Each row of a before or after table is a point. The points were changed in one or more steps. Then noise was added and the rows were shuffled. The steps act on columns, c1 being the first. What was done? A step turns or swaps two columns, mirrors them in a line or flattens them onto one, adds a multiple of one to another, or multiplies or shifts one. Angles are multiples of 10 degrees, from the lower column toward the higher: turns from -170 to 170, lines from 10 to 170 but not 90. Use the fewest steps. Two steps may share a column if one is a turn and the other turns, adds or multiplies; they go together, in the order done. Otherwise the lowest column goes first.

Before (10 x 3)
[[ 19 -18 -13]
 [ 29 -24 -14]
 [-12   0  -7]
 [ 60 -25  -4]
 [  4 -23   0]
 [ 32 -20  16]
 [-18  26 -13]
 [  5  -7  15]
 [-51   4  28]
 [ 44  18   0]]
After (10 x 3)
[[-23  26   0]
 [ 35 -22   9]
 [  5 -18  21]
 [ 34  17  27]
 [ 12 -22  29]
 [  3 -23   2]
 [ 14  -8  -8]
 [-13  -1  -1]
 [-20   4 -54]
 [ 44 -25  41]]
Steps: mirror c1 and c3 in the line at 20 degrees

Before (8 x 6)
[[  6 -35   6 -27  -9 -22]
 [ 10  -2  60 -25  19 -17]
 [ 11 -23   5  -9 -60   8]
 [-42   5   5 -33  20 -29]
 [ 16 -11  -3 -22 -46  43]
 [-12 -32  14  10  21  31]
 [ -5  40   0   7  15  11]
 [  3  11  -2 -39   0 -29]]
After (8 x 6)
[[ 12 -60   6 -10 -21   7]
 [  4   0  -2 -38   9 -28]
 [ 10  18  62 -26  -3 -19]
 [  7 -12   9 -25 -36 -22]
 [ 18 -47  -3 -22 -11  43]
 [-42  21   5 -34   4 -28]
 [-13  21  14   7 -33  32]
 [ -4  14  -1   7  42  10]]
Steps: swap c2 and c5

Before (9 x 9)
[[  9 -35  14  12  -3 -30 -29   7  32]
 [ 11  33  31  31 -13  -2   6 -23  30]
 [-43 -30 -32   6  10  19  -6 -12  -2]
 [-31 -30 -10 -29 -18  17  17 -14 -25]
 [-30  -3 -28  34 -27   7   0  -9  -4]
 [ -8  24   8  -9 -32  -7 -24 -11  42]
 [-10  22  26 -28   9 -19 -29  12  -2]
 [-43  31   3  -9 -22 -12   6   6  33]
 [-34  27 -15  13   8 -30  -7 -30  -1]]
After (9 x 9)
[[-17  -2 -29  41 -28  -7  -1 -11  -3]
 [ -8  28 -16  25   9  30  -9 -30  -1]
 [  6  24   7  -7 -31   8 -25 -10  42]
 [ -3  23  26 -24   9  20 -30  12  -3]
 [-13 -35  15   9  -4  30 -29   8  31]
 [-21  31   2   6 -23  11   7   6  32]
 [ 44  34  31  27 -15   1   6 -23  29]
 [-60 -28  -8 -15 -18 -16  17 -15 -24]
 [-59 -29 -33  19   9 -20  -6 -12  -3]]
Steps: turn c1 and c4 by -20 degrees; add 0.7 times c2 to c1; multiply c6 by -1

Before (14 x 12)
[[ -6 -14  10  13  -2   3  -7  10  20  -4   6 -11]
 [-21  -6  20   8  -6  -8 -28   9   4   2 -16 -25]
 [ -1  -6   8  -1  -1  19 -21   8  -9  17   3  10]
 [ -7 -16  34  -7  18  11  12  23   7 -12 -12  -7]
 [-18   7  19 -15  -4   3  -9   0   5   5   0 -18]
 [ 18  13   7 -19 -11  -2   2  12   3  -9  16 -17]
 [  4  21  10  22  -7 -11 -15 -11  12   1 -28 -15]
 [-21  10   0   4 -14  -4  -5   2   4   1 -25  13]
 [  1 -11   8 -27  17 -23 -21  14   4 -26 -10 -26]
 [  4 -11  22   3  20 -13  19  29  -6  13  13  -1]
 [ -5 -10  35  -6   3 -26  24 -17  12  18   0  -7]
 [  7 -18   4  -6  -4  -8  13  10 -22 -60  20 -16]
 [ 10  16  22   3  14 -17   1   8   6  -8  18   4]
 [-33 -15  -6  11  16  21  -3   7  -9   1 -15  -4]]
After (14 x 12)
[[  8 -10  34  -7   3 -26  24 -13  17  18  -1  -1]
 [ -8  15  22   2  14 -17   1  10   3  -7  18   6]
 [  6  12   7 -19 -11  -3   3  13  -1  -9  16  25]
 [ 19 -15  -6  11  16  21  -2   3 -10   1 -15 -27]
 [ -8  -6   9  -2  -1  19 -21   4 -12  17   3  -5]
 [ 32  -5  20   8  -5  -9 -29  10   1   2 -16  -5]
 [ -1 -11  22   3  20 -12  19  25 -15  13  13   3]
 [ 25   7  19 -15  -4   3  -9   1   5   5   0  -7]
 [ 11  21   9  22  -6 -11 -14  -5  16   1 -28  11]
 [ 22 -11   8 -28  17 -23 -21  15  -2 -25 -10  13]
 [ -1  11   0   4 -14  -5  -4   4   2   1 -25 -25]
 [ 11 -18   3  -6  -4  -9  14   1 -24 -60  21  14]
 [ 12 -14  10  13  -2   3  -6  16  16  -4   7   1]
 [ 10 -17  33  -7  18  11  12  24  -1 -11 -12  -3]]
Steps: turn c1 and c12 by 120 degrees; turn c8 and c9 by -20 degrees

Before (11 x 18)
[[  8 -34  10  -2  -1 -10 -15   9   3  21   7  14  16  -3   5  -2 -12   8]
 [  2   8  -5  -1  22  16 -12 -10   7  -8 -31   9   9  19   9 -15  -3   0]
 [ -7  12  17 -16  21   9  -9   3   6  -2   9   3   5  -3   0  -2  28  10]
 [  9   8   9   1  14  14  20  -6   0  -3   6  -1   5  -5 -14  -4 -14   4]
 [  8  13  18   2  10   0 -14 -26  60  -9  11   3   8  -7   3  -8 -15  19]
 [ -6  13  14 -45 -14   5 -14   2  -6  -2   3  -1  16   6   2 -13  -6   7]
 [  6  11   6 -10  -2   5 -15   4   0  44  -7  -4  13   8   4 -10  17   0]
 [  3 -15 -14   0  13  -1 -15   0 -10 -10 -11   6 -56  13  10   4   0   8]
 [-34   6  18  -7   8   1  21  11 -10  13  10  -3 -10  -1   4 -14 -14  21]
 [  2  14  13   4  15  -2 -11  10  -2 -12  -3   4  13  -9   7 -14  14   6]
 [ -4   6 -17 -11  17  15 -10   7   1  -3 -20  -3   0  -3  -4   6  -5  11]]
After (11 x 18)
[[  8 -33   9  -2  -2 -11 -15  -8   2  21   8  14 -17  -3   3  -2 -12   8]
 [  9  13  19   2  10   1 -13 -20  60  -9  10   3  19  -7   3  -6 -15  19]
 [  3   8  -4   0  22  16 -12 -13   6  -7 -30  10   4  20   8 -15  -2   0]
 [  3 -16 -15   1  12  -1 -16  49 -11 -10 -11   6  29  14  11   4   1   8]
 [-35   6  18  -8   7   1  22  14 -11  14  10  -4  -5  -2   4 -14 -13  20]
 [ -7  13  16 -16  20   9  -9  -2   7  -2  10   2  -4  -2   1  -3  28   9]
 [  1  13  12   3  14  -2 -11  -7  -2 -13  -3   5 -14 -10   6 -14  14   7]
 [ -5   6 -17 -10  17  16 -10   4   1  -3 -21  -1  -5  -3  -4   7  -4  11]
 [ -5  13  14 -46 -15   6 -13 -14  -7  -2   4   0 -10   7   2 -13  -6   6]
 [  5  12   6 -10  -3   5 -14  -9   1  43  -7  -4  -9   8   4 -11  17   0]
 [  9   7   9   1  15  13  20  -7   0  -3   6  -1   1  -6 -15  -3 -13   4]]
Steps: mirror c8 and c13 in the line at 150 degrees
